Rows are points. To make a cloud, some directions were put in groups of two or more. Within a group, all points are equally far from the middle, so they leave a hole (a ring in 2 directions, a hollow ball in 3). The other directions are filled evenly. Then the cloud was stretched, turned, moved and blurred a little. How many holes are there, and how many directions does each take, smallest first?

Cloud:
[[ -1.7  -1.6   1.7]
 [ -3.1  -2.3   2.4]
 [  2.2  -2.7  -6.4]
 [  0.4  -3.1   4.3]
 [  1.3   1.0  11.2]
 [  2.2   2.1 -10.7]
 [  0.5   1.0   4.2]
 [ -2.2   5.0   2.8]
 [  5.2   6.5   1.7]
 [ -5.2  -4.1  -5.5]
 [  6.6  -3.8  -2.2]
 [ -1.0   2.9  -4.5]
 [  7.5   2.1  -7.9]
 [  5.3   5.0  -2.8]
 [ -5.2   3.0  -1.7]
 [  2.9   1.0  -4.3]
 [  4.2  -3.0  -1.7]
 [  1.3   1.7   4.9]
 [ -7.3   0.7   1.4]
 [  9.2   1.2  -6.7]]
Holes: 0

Cloud:
[[ 7.0 -2.0 -3.4  6.2]
 [-6.8 -1.9  2.0  7.7]
 [-1.3  1.2 -4.5 -1.7]
 [-0.8 -6.9  2.2 -2.2]
 [10.2 -1.4 -0.8 -1.3]
 [ 0.4  1.4  6.6  3.8]
 [-2.5  0.6 -5.5  4.4]
 [ 3.7 -4.8  5.2 -2.2]
 [ 4.2 -4.2  6.0 -0.7]
 [ 0.6  0.8  6.9  3.8]
 [ 0.6  3.4  5.0  1.8]
 [10.5 -1.5 -0.6 -0.2]
 [-5.6 -6.3  1.8  3.7]
 [-2.4 -7.8  0.5  1.0]
 [ 1.4  4.3  1.8 -1.1]
 [ 5.5 -4.6  5.4 -0.7]
 [ 8.6 -4.7  2.5  3.4]
 [ 1.3  1.4 -3.8 -3.2]
 [ 2.1 -4.8 -6.3  1.8]
 [ 9.3 -4.3  2.2 -1.0]
 [ 2.6 -7.0  0.6  7.1]
 [ 7.0 -4.6  4.8  0.1]
 [ 3.7 -5.6  4.0 -3.0]
 [ 2.1 -6.8 -4.8  0.9]
 [ 4.2 -4.8  5.0 -2.1]
 [ 8.2 -4.8  2.6  4.0]]
Holes: 2 (2, 2)

Cloud (27 x 4):
[[ -6.1  -1.3  -8.8   2.9]
 [  3.5   3.0   4.2  -1.0]
 [ -9.0  -1.6  -4.1   4.7]
 [  6.1   0.5  -2.1  -1.3]
 [ -8.3  -0.8  -8.3   5.5]
 [ -2.3   4.8   4.0   0.5]
 [ -0.9   3.7   2.9  -4.5]
 [  3.4   1.1  -4.0  -1.1]
 [ -7.1   1.1 -11.6   4.6]
 [ -7.9  -6.2   0.0   0.1]
 [ -0.7   0.5  -1.6  -4.2]
 [ -5.6   3.0   3.2   2.8]
 [  1.4   4.0   2.6  -2.5]
 [ -5.0  -1.8  -1.2  -5.8]
 [ -2.6  -1.8  -8.6   2.4]
 [ -2.8  -2.1   0.3   5.5]
 [ -2.2  -8.1   2.7   1.6]
 [ -7.7  -0.6  -6.6   6.8]
 [ -3.5  -6.0  -2.1   3.4]
 [  5.3  -4.3  -2.4  -2.2]
 [ -7.9  -4.1   0.8   2.2]
 [ -0.4  -2.2  -4.3  -2.0]
 [ -1.0  -4.6   1.8  -7.1]
 [ -0.5  -0.8   0.0  -5.4]
 [ -5.7  -2.6  -4.2  -2.6]
 [-11.8  -2.6  -4.1  -1.7]
 [ -0.4   4.3   3.6  -3.1]]
Holes: 1 (2)

Cloud, 50 rows:
[[  0.9  -0.4   1.1  10.6  -4.6   0.7]
 [ -2.2   0.1   5.8  -2.5  -4.5  -3.5]
 [  0.0   0.2   1.9  -1.7  -9.8  -2.2]
 [ -2.2  -3.5   5.6   3.5  -4.9  -2.0]
 [ -2.6   7.4   3.5  -2.1  -4.2  -6.0]
 [ -4.4  -1.9   3.3   7.6  -1.3   4.5]
 [  3.2   1.5  -6.0  -6.4  -0.7   4.8]
 [  0.3   8.2   1.5   2.7  -8.2   1.3]
 [ -3.1   7.6  -0.5  -5.0  -2.8   1.3]
 [ -2.7  -3.7   0.0  -1.0   4.4   7.0]
 [ -2.9  -5.5  -0.7  -4.3  -4.4   4.2]
 [  1.3  -1.4   3.6   6.3  -2.5  -6.9]
 [ -0.2 -10.6  -4.2  -0.9   5.6   2.4]
 [  0.9   0.4   1.5  11.6  -1.0  -4.0]
 [ -2.0   4.6   2.8  -2.4  -6.2  -6.6]
 [ -8.8  -0.3   3.0   2.9   3.7   0.7]
 [  2.3  -6.8  -3.0  -8.5  -0.7   3.1]
 [ -3.5   8.9  -0.2   5.1   1.4  -6.4]
 [ -3.7  -4.7  -4.5  -5.6  -2.7   3.2]
 [  3.1   4.1  -2.4  -3.5   5.2  -0.7]
 [ -1.8   1.1  -5.3  -7.7  -4.7   1.6]
 [ -7.8   6.6  -0.5   0.7   0.9  -1.6]
 [ -3.4  -4.7   1.9   1.4  -1.3  -7.3]
 [  1.6  -6.5   3.7   2.2   4.0   0.5]
 [ -2.4  -5.1   0.2  -6.4   1.8   4.8]
 [ -0.5  -2.7  -9.4  -5.0   0.3  -4.0]
 [  5.0  -9.2  -6.9  -1.0   0.0   2.7]
 [ -6.3  -3.2  -2.5   2.5   2.9   4.8]
 [ -4.3   4.4  -6.3   3.8  -2.6  -0.1]
 [ -5.5   0.2  -0.8   4.2  -7.4   1.9]
 [ -1.3  -4.9   4.3   8.4  -0.6  -2.1]
 [ -3.7   0.1   7.4   0.1  -3.0   1.6]
 [ -0.6  -1.3   1.4  -3.3   2.7   7.1]
 [ -8.0   1.4   1.7   3.9   6.0  -4.6]
 [ -3.1  -6.5  -1.0   3.2   0.1  -7.4]
 [  3.9  -2.1  -3.9  -4.2   5.6  -5.7]
 [  2.0  -3.0  -1.3   7.4   7.3  -2.6]
 [  3.6  -6.7   0.5   2.4   5.0   2.8]
 [ -2.1   7.0  -1.5  -3.2  -1.3  -7.5]
 [  2.0  -1.0  -1.2   9.4   0.6  -7.0]
 [ -6.2  -3.8   1.3   8.3   5.2  -0.3]
 [  5.7  -3.0  -3.0  -6.7   3.6  -0.9]
 [ -1.6  -2.5   4.4   4.6  -5.1   4.4]
 [ -4.3   2.7  -0.1   5.3  -2.8   6.0]
 [  1.8  -0.7  -0.1  -9.0  -2.7  -2.7]
 [  3.5   1.4  -6.0  -7.8  -3.1  -3.7]
 [ -3.5  -0.9   5.8   2.4   6.3  -3.3]
 [  2.9   6.1   0.3  -4.8  -5.8   1.3]
 [ -2.5   3.1   1.2   8.8   4.3  -7.8]
 [  0.5  -8.5  -2.8  -5.3  -2.5  -1.7]]
Holes: 1 (6)

Cloud:
[[ -0.3  -4.2  -3.8   6.5   4.2   2.8]
 [  0.8  -2.9   0.9   4.4  -0.4   8.4]
 [  0.8  -4.7  -5.2  -4.0  -0.6   3.6]
 [ -0.2  -2.5 -10.2  -3.0  -1.7   3.5]
 [  5.0  -5.3   0.9   5.5  -6.0  -2.0]
 [ -8.1   2.1  -0.3  -0.6   1.4  10.3]
 [ -2.2  -4.5  -6.8   2.4  -7.2   1.9]
 [ -1.1   0.1   0.6  -2.8  -2.8  -5.3]
 [  6.9  -2.6  -0.6   1.4   6.6   3.2]
 [ -9.3  -1.1  -5.6   1.0  -7.9  -1.1]
 [ -2.8  -6.9  -4.1   2.2   3.0  -4.9]
 [ -1.0  -6.9  -7.8   0.4  -3.0  -1.1]
 [  2.5  -2.3  -0.2   5.3  -7.2  -2.6]
 [  2.5   8.2  -0.7   2.1   0.9   8.2]
 [ -3.9   5.8   2.2   4.8  -0.6   0.3]
 [  4.5   1.1  -9.0   3.3   2.2   2.4]
 [  2.3  -0.7   1.8   3.3  -1.0   8.5]
 [  2.6  -5.5  -5.5   3.6   3.8  -0.9]
 [  3.4   1.2   2.2  -3.9   6.0  -0.3]
 [  0.3   0.6  -8.3   1.7  -2.1  -5.6]
 [ -0.9   2.6  -6.9   5.2   0.4   8.4]
 [ -3.0  -5.2  -1.3   7.4  -0.5   5.4]
 [ -0.2  -4.6  -4.2   2.0  -5.8  -3.8]
 [  1.8  -8.7  -1.4  -3.7   3.2   2.5]
 [  6.6  -1.0  -7.8   1.2   1.2   0.9]
 [-12.3   3.7  -1.4   2.3   1.3   2.2]
 [ -4.2   1.1  -7.0   4.3  -3.7   9.7]
 [  0.7   3.4   0.8  -1.8   6.7   3.2]
 [ -3.0   1.1  -5.6   3.7   2.2  -3.9]
 [ -1.1   0.9   1.9  -5.3  -2.3  -1.4]
 [ -6.6   1.8  -7.1   3.4   2.0  -2.5]
 [  0.2  -7.9  -1.6   2.1  -4.0  -4.2]
 [  0.8   6.1  -4.8  -1.9  -2.3  -6.0]
 [  2.0   7.3   3.8   3.3   3.6  -1.1]
 [ -0.6  -2.7  -4.6   1.1  -5.8   6.8]
 [  0.7  -7.4  -4.9  -1.9  -1.9   2.8]
 [ -6.5  -4.7   2.5   5.0   5.9  -2.4]
 [ -7.0  -0.5  -5.4   2.8   3.2  -3.0]
 [  7.9  -1.2   2.2   1.6   7.5   3.7]
 [  3.5   5.9   8.2   4.4   2.8  -0.3]
 [  7.3   0.0   7.4  -3.7  -1.4  -1.1]
 [ -9.5   5.0  -2.3  -2.0   4.9   5.1]
 [  4.6   2.1   3.0  -3.7   1.2  -5.0]
 [ -4.7  -3.1  -0.9  -7.4   4.1   1.6]
 [ -1.9  -9.7   3.7  -1.6  -0.5   6.8]
 [  5.0  -0.8  -3.6   7.3   2.9  -2.4]
 [  1.6   8.5  -0.6  -2.5  -7.5  -1.2]]
Holes: 2 (2, 2)

Cloud, 56 rows:
[[  0.9   0.5  -0.7  -7.0  -3.9   3.1]
 [  3.8   0.6  -2.1 -10.2   0.0   3.9]
 [  5.7   4.3  -5.1  -6.0   5.3   8.4]
 [  1.7   6.6  -1.2  -2.4  -1.6   4.6]
 [ -0.8   7.8   1.8  -5.9  -0.5   4.8]
 [  6.9   1.7  -0.9  -0.1   3.1   8.5]
 [  6.3   1.0  -0.4  -4.3  -0.3  -5.4]
 [  3.6  -1.7  -4.0  -6.9   2.6   6.7]
 [  1.5  -1.3  -0.4  -4.2   2.0   9.0]
 [  1.6  -0.9  -6.9  -4.4   2.1   7.6]
 [  1.2  -4.9  -5.6  -2.2   2.7   3.8]
 [  3.3  -4.9  -0.7  -1.4  -0.5  -1.8]
 [  2.0   3.5  -2.7  -1.8   1.7   0.4]
 [ -3.0   3.6   1.8  -1.9   0.3  11.6]
 [  1.4   0.2  -2.3  -5.7   4.9   2.3]
 [ -0.7   0.2  -1.8   4.7  -4.0  -4.6]
 [ -0.9  -6.2  -3.2  -1.7  -2.0  -7.9]
 [  6.8  -1.6  -6.1   1.6   4.3   2.2]
 [ -0.6   3.1   2.5  -7.0  -0.9   7.6]
 [  6.5  -0.4  -6.0  -2.6   4.0  -5.8]
 [  2.2  -2.5  -4.5   0.7  -6.3   0.3]
 [  7.5  -0.9 -10.9  -1.0   7.0   5.6]
 [ -2.4   1.1   1.1  -4.6  -9.1  -0.8]
 [  1.8  -1.8  -8.1  -8.3  -1.1  -3.4]
 [  1.5   6.3   4.0  -9.1   3.8  -3.3]
 [  0.8   6.5  -0.8  -7.0  -0.1  -1.6]
 [  2.6   1.7  -4.9   3.5   1.1   8.0]
 [ -1.5   5.5   1.8  -3.9   1.0  11.6]
 [  5.4   0.4  -1.0  -0.8   0.6  -1.0]
 [  5.5   5.0  -2.5  -8.6   6.2   8.0]
 [ -0.4   1.8   0.0  -1.0   4.1  -2.0]
 [  5.0  -1.7  -0.6  -5.2  -2.6  -4.8]
 [  1.3   5.7  -0.5  -6.0   2.7  10.5]
 [ -1.1   4.6  -2.9  -5.9  -1.3  -0.2]
 [ -1.7   3.7   4.2   0.4  -9.5  -4.0]
 [  4.5   1.6  -3.3  -8.0   6.6  -6.2]
 [ -1.7   0.8   3.4   4.8  -4.4  -4.9]
 [  1.9   1.2   6.6  -1.8  -2.4  -7.4]
 [  3.6   4.4   0.4  -6.7   6.1   3.4]
 [ -1.9   0.2   2.9  -6.7  -2.9  -3.8]
 [ -0.3   0.1   7.6  -2.4  -4.9  -9.2]
 [  0.5   0.1   1.5  -4.3   6.7   1.9]
 [  1.3   1.6   1.3  -7.7  -0.4   7.3]
 [ -1.3   7.4   8.3  -1.6  -3.4  -2.5]
 [  1.3  -2.7   5.2  -4.7   4.7   2.1]
 [  4.6  -6.8  -3.2   1.3   1.4  -0.1]
 [ -0.5  -3.5  -1.9   7.8  -4.8   2.8]
 [  0.4  -0.6   3.0  -0.6  -5.7  -3.4]
 [ -0.4   0.4   7.6  -3.1  -3.8   0.5]
 [  1.7   8.1   6.0  -1.3  -2.8   8.3]
 [  2.6   1.0   1.0  -1.4  -3.5  -7.7]
 [ -0.5  -1.7  -7.5  -1.1   0.7   7.9]
 [  4.3   2.4  -4.9  -1.1   3.1   3.3]
 [  2.0   9.7   2.4 -10.4   0.3   4.0]
 [ -4.8  -5.1  -1.2   4.8  -4.6   2.6]
 [ -0.3   0.9  -2.8  -7.6  -3.6   0.7]]
Holes: 1 (2)
